Every row gives one point. The points of each table are mixes of a few directions, plus a little noise. Count the directions of each table, and those that both share. Where both have some left over, give the other angles between the two spaces (their principal angles), to ten degrees, smallest first.

First (6 x 2):
[[  0  -1]
 [-59  89]
 [ 10 -15]
 [  8 -13]
 [ 19 -30]
 [ 20 -29]]
Second (6 x 2):
[[ 50  32]
 [-68 -46]
 [-30 -19]
 [ -1   0]
 [  6   5]
 [ 43  28]]
Directions: first 1, second 1, shared 0; angles 90

First (6 x 3):
[[ -2  21 -30]
 [-59  -9  22]
 [ 95 -16   6]
 [-24  -4  10]
 [  0  28 -39]
 [ -9 -20  31]]
Second (6 x 3):
[[  7   1  -4]
 [  8  31 -47]
 [ 76 -13   6]
 [-69 -29  53]
 [ 10   1  -4]
 [-32  10  -6]]
Directions: first 2, second 2, shared 2

First (8 x 4):
[[ 83 -25   7  38]
 [-64  19  -5 -29]
 [-26   8  -2 -12]
 [ -3   1   0  -1]
 [-27   8  -2 -13]
 [ -8   2  -1  -3]
 [-51  15  -4 -22]
 [ 95 -29   7  43]]
Second (5 x 4):
[[ -7  13  -2   5]
 [ 37 -70  14 -25]
 [  1   1   0   0]
 [-46  87 -15  31]
 [ 17 -31   6 -11]]
Directions: first 1, second 1, shared 0; angles 60

First (10 x 8):
[[ -5  52 -76  21   9  -8   5  55]
 [ -4  33 -29   2   0   5  12  16]
 [-21 -35  16  38  26 -46  -4  39]
 [-10 -75  44 -44 -33  48 -16 -45]
 [ 30  55   6   9   9 -22  11 -20]
 [  3 -20 -21 -13 -19  23 -21  -1]
 [-39 -33 -15   0   0   8   3  40]
 [-28 -67  67   3  12 -11   7  -6]
 [ 54   9 -36 -27 -43  38 -39 -45]
 [ 20  79  38  13  31 -37  42 -24]]
Second (7 x 8):
[[ -5 -76  12  57 -18 -44 -15 -18]
 [ -1  13  -2  -8   3   8   3   3]
 [ -2 -26   5  19  -6 -14  -5  -6]
 [  6  92 -15 -67  20  52  18  22]
 [  6  95 -15 -67  19  55  19  23]
 [ -5 -57   9  42 -12 -34 -11 -15]
 [ -3 -38   7  29  -8 -23  -7  -9]]
Directions: first 4, second 1, shared 0; angles 30

First (8 x 9):
[[ -4 -20   7   5  -2  -2   8  -9  -1]
 [ 32  68 -37   4  16   3 -43  24   1]
 [-50   2 -13 -50  11  12  77  25 -39]
 [-22  -4  -4   8  -8 -33  -2 -24  23]
 [-25 -46  24  -5 -15   4  33  -9 -21]
 [ 38  -7  64  35 -50   8 -71   8  41]
 [ -9 -38  35 -17  11  24  53   4  25]
 [ 38  45 -75  24  36 -19 -52 -18 -29]]
Second (8 x 9):
[[-19  39  33   6   8  -8  19  14  38]
 [ -9  17  15   3   3  -4   8   6  17]
 [-28  52  44   8  10 -12  25  19  51]
 [ 50 -95 -81 -15 -20  22 -46 -34 -93]
 [ 34 -64 -55  -9 -13  15 -31 -23 -63]
 [  6 -12 -10  -2  -3   3  -6  -4 -12]
 [-27  52  44   8  11 -13  25  18  51]
 [ -5  11   9   2   2  -3   5   4  10]]
Directions: first 5, second 1, shared 0; angles 30

First (11 x 11):
[[-52  26 -13 -39 -39 -28  13 -18 -51 -28 -35]
 [ 51 -14   0  36  10   0 -26  15  44  -3  11]
 [ 36 -18  12  31  64  40  19   6 -18  41  31]
 [-26  23 -17 -25 -54 -44 -14 -10 -14 -46 -37]
 [-19  20 -13 -43 -63 -47 -22 -20  -6 -38 -27]
 [  3   7  -3 -47 -47 -34 -22 -28   3 -15  -3]
 [-30 -10   9  56  74  63  49  36 -16  36  10]
 [ -3  -7   2  40  42  30  20  22  -5  15   4]
 [  0  -5   7 -11   7   7   6  -7  -7  16  11]
 [  7 -26  18   9  16  33  -5  13  64  33  33]
 [ 34  -2  -4  -3 -11 -17 -20  -9   4  -8   4]]
Second (8 x 11):
[[  2  22 -23 -34  -8 -41 -45  61  21  -1  -7]
 [  1 -20  16  25   9  29  26 -48 -11  11  12]
 [ 16  13   0 -33  28  10  22  -1 -61   7  -6]
 [  4  -3   5  81  10  13  39 -23 -44 -38 -19]
 [ -8   9  15 -95 -26 -10 -18  20  32  18  21]
 [-11  17  13 -65 -33 -19 -13  38  28  -9   5]
 [ 14 -15  -6  73   8 -12  -7 -28  -9   5  13]
 [-18 -21 -15  46  11  34  -3 -17  45   9 -22]]
Directions: first 4, second 5, shared 2; angles 50, 50
